Every row gives one point. Each copy is the shape, with its points in the same order, turned, moved and blurred by noise. Some copies are also mirrored. Which?
In the rows, zero is written as 128.

Shape (7 x 3):
[[117 176 116]
 [119 126 160]
 [ 71 111 102]
 [ 95  54 196]
 [114 108 117]
 [165 161 139]
 [ 82 100 131]]
Copy 1 (7 x 3):
[[144 139  86]
 [ 90 128 114]
 [136  68 100]
 [ 33  67 148]
 [130 106 127]
 [124 177 125]
 [107  77 112]]
Copy 1 is: only turned
Copy 2 (7 x 3):
[[160 133  95]
 [152 143 161]
 [137  71 136]
 [139 122 239]
 [118 113 144]
 [142 183 115]
 [138  91 162]]
Copy 2 is: mirrored
Copy 3 (7 x 3):
[[179 136 158]
 [132  91 139]
 [164 114  76]
 [ 88  41  94]
 [129 131 115]
 [144 125 186]
 [144  99  87]]
Copy 3 is: mirrored

Shape (10 x 4):
[[153 157 134 167]
 [ 87  76  61  90]
 [125 135 162  63]
 [ 87 129  68 121]
 [ 73 120 155 161]
 [149 158 151 126]
 [160  86 138 156]
 [135 104  79 105]
 [119 157 136  72]
 [ 93 146 160 120]]
Copy 1 (10 x 4):
[[155  94 160 106]
 [ 89 165  58 169]
 [ 54 141 157 115]
 [131 160 104 176]
 [108  69 130 170]
 [118 111 167  97]
 [124  94  97  92]
 [120 159  86 124]
 [ 80 155 169 118]
 [ 88 101 165 150]]
Copy 1 is: only turned
Copy 2 (10 x 4):
[[145 103 155  88]
 [146 221  58 120]
 [ 48 142 104  99]
 [161 175  70  86]
 [144  93  81 137]
 [100 117 143  84]
 [136 149 164 148]
 [132 195 115 106]
 [ 73 145  97  72]
 [104 104  88 108]]
Copy 2 is: mirrored
Copy 3 (10 x 4):
[[ 84 143  87 146]
 [134  24 152 147]
 [193 124 114 123]
 [111  62 128 184]
 [100 143 178 157]
 [124 148  85 138]
 [ 82 116 119  88]
 [119  60 106 132]
 [176 116 102 157]
 [147 146 142 159]]
Copy 3 is: mirrored

Shape (10 x 6):
[[151 167 114  59  94 119]
 [135  83  95 130 144  55]
 [ 91 148 120 128 138 162]
 [142 113 115 141 171 170]
 [162 102 206  99 160 139]
 [ 76 127 140 119 190 162]
 [204  85  79  86 135  78]
 [ 96 162 129 150  82 187]
 [149 145 113 177 152 117]
 [112 142 131 145  94 149]]
Copy 1 (10 x 6):
[[124 119 104  84 169 182]
 [106 187  60 148  82 141]
 [109 100 124 138 150  91]
 [140 156 149 159 139  90]
 [216 140 117  99 108 102]
 [137 119 100 143 153  47]
 [130 227  98 120 121 186]
 [ 95  64 168 123 131 113]
 [128 129 123 190 108 135]
 [106  91 139 124 112 123]]
Copy 1 is: mirrored
Copy 2 (10 x 6):
[[108 140 104  54  99  90]
 [105 145 170 186  90  95]
 [157 133  95 124 142 149]
 [167  90 126 148  86 175]
 [210 106 201 102 107 128]
 [204 117 105 157 142 145]
 [106 135 172 135  25  88]
 [119 140 100  82 166 206]
 [105  81 152 156 113 161]
 [128 142 135 110 144 177]]
Copy 2 is: mirrored

Shape (11 x 8):
[[165  91 132 131  91 180  96  81]
 [132 122 157 122 168 101 139 167]
 [ 60 105  95 156  99  93 128 176]
 [161 189 163 151 132 124 105 119]
 [ 67 139  86 125 136  94 151 117]
 [166 119  87 140 107 121  77 150]
 [123 180 112  94 112 174  71 158]
 [ 68 120 169  58 130  78  76 142]
 [ 67 164 154  83  94  84 139  91]
 [168 112  93 156 146 167 126 108]
 [101 184 124 160 201 146 107 116]]
Copy 1 (11 x 8):
[[145 144 156 162 132 116  59  68]
 [120 121 157 144  88 127 160 176]
 [160 139  78  83  59 105 156 132]
 [141 114 162 127 171 125 102 180]
 [127 145  85 100 126 139 185 118]
 [206 108 129 153 110 114 114 119]
 [191 186 143 148 161  72 130 149]
 [112 125 165 111 118  33 201 126]
 [103 145 153  57 159 103 178 111]
 [155 138 117 185 123 161  91 118]
 [112 138  85 166 171 123 135 190]]
Copy 1 is: mirrored
Copy 2 (11 x 8):
[[172 127 168  82 106 168 140  78]
 [125 100 141 155 152 138  75 157]
 [104 165 122  62 174  98 124 166]
 [160 102 119 152 121  78  98  82]
 [ 91 151 115 129 157 121 162 161]
 [190 109 103  85 167 139 114 101]
 [178 115  67  94  72 120 129 138]
 [120 207  87 143 106 149  89 159]
 [ 71 187  98 152 106 111 135 113]
 [173  81 165 105 142 145 155 108]
 [176  98 133 169 119  74 154 161]]
Copy 2 is: mirrored
Copy 3 (11 x 8):
[[137 134  80  81 180 171 152 162]
 [108 143  96 175 135 107 127  93]
 [154 192 149 148 152  54 199 115]
 [ 95  82 115  96 163  96  99 116]
 [199 156 148 145 141  64 145 118]
 [113 166 121  74 167 134 154  90]
 [145  79 115  98 170 110 189  70]
 [172 133  42 166 195  44 153  69]
 [198 109  74 130 135  28 130 142]
 [137 144 133 107 155 182 135 136]
 [134  85 167 164 192 112 104  97]]
Copy 3 is: mirrored

Shape (12 x 9):
[[152 117 138 167 118 168 144 102 141]
 [109 111 133  78  69 114 129 109 139]
 [127 144  76 121 145 172  97 147  97]
 [143  88 162  68 139  86 156 141 123]
 [ 79  96 157  81 146  91 124 143 116]
 [102  87 118 165  56  87 152 121 221]
 [145 178 132 112  90 109 135 107 194]
 [139 119  24 181 145 167 153 120 103]
 [140 105 139 106 150 150 131  82 155]
 [154  91 157  92 126  92  96 142 145]
 [139 192 145 103  96 182 111 153 151]
 [148 132 165 114 145  86 145  29  79]]
Copy 1 (12 x 9):
[[ 92 128 116 103 134  76 110 138 135]
 [ 93 156 176 137 159 123 167  98  85]
 [ 98 174 118 154  67 147 114 153 138]
 [141  88 147 182 157 133 158  93  77]
 [161 125 147 163 131 135 181 139  79]
 [126 182 208 123 214  43 117 128  95]
 [107 145 202 115 168 100 142  98 173]
 [ 61 149 150 161  81  95  45 195 127]
 [123 105 152 118 100  89 126 104 116]
 [162 132 140 150 151 142 127  79  93]
 [105 171 126 119 131 117 167 101 197]
 [ 92  36 164  80 132 156 131 130  82]]
Copy 1 is: mirrored
Copy 2 (12 x 9):
[[139 133 176 144 126 134 144 106  87]
 [184 132 150  74 193 129 147 107 116]
 [152 109  77 131 110 155 134  76 122]
 [125  90 135  84 207 126 133 183 140]
 [133 135 106  96 201 148 149 141 167]
 [127 117 230  99 205 115 151  40 162]
 [171 118 208  69 128 138 100  93 144]
 [ 96  65 111 134  98 161 151  40  90]
 [154 116 162 133 148 161 168 139 112]
 [170  92 144 117 177 105 145 153 156]
 [199 146 148 122 121 133  65 112 108]
 [114 129 142  47 108 128 206 176  95]]
Copy 2 is: only turned
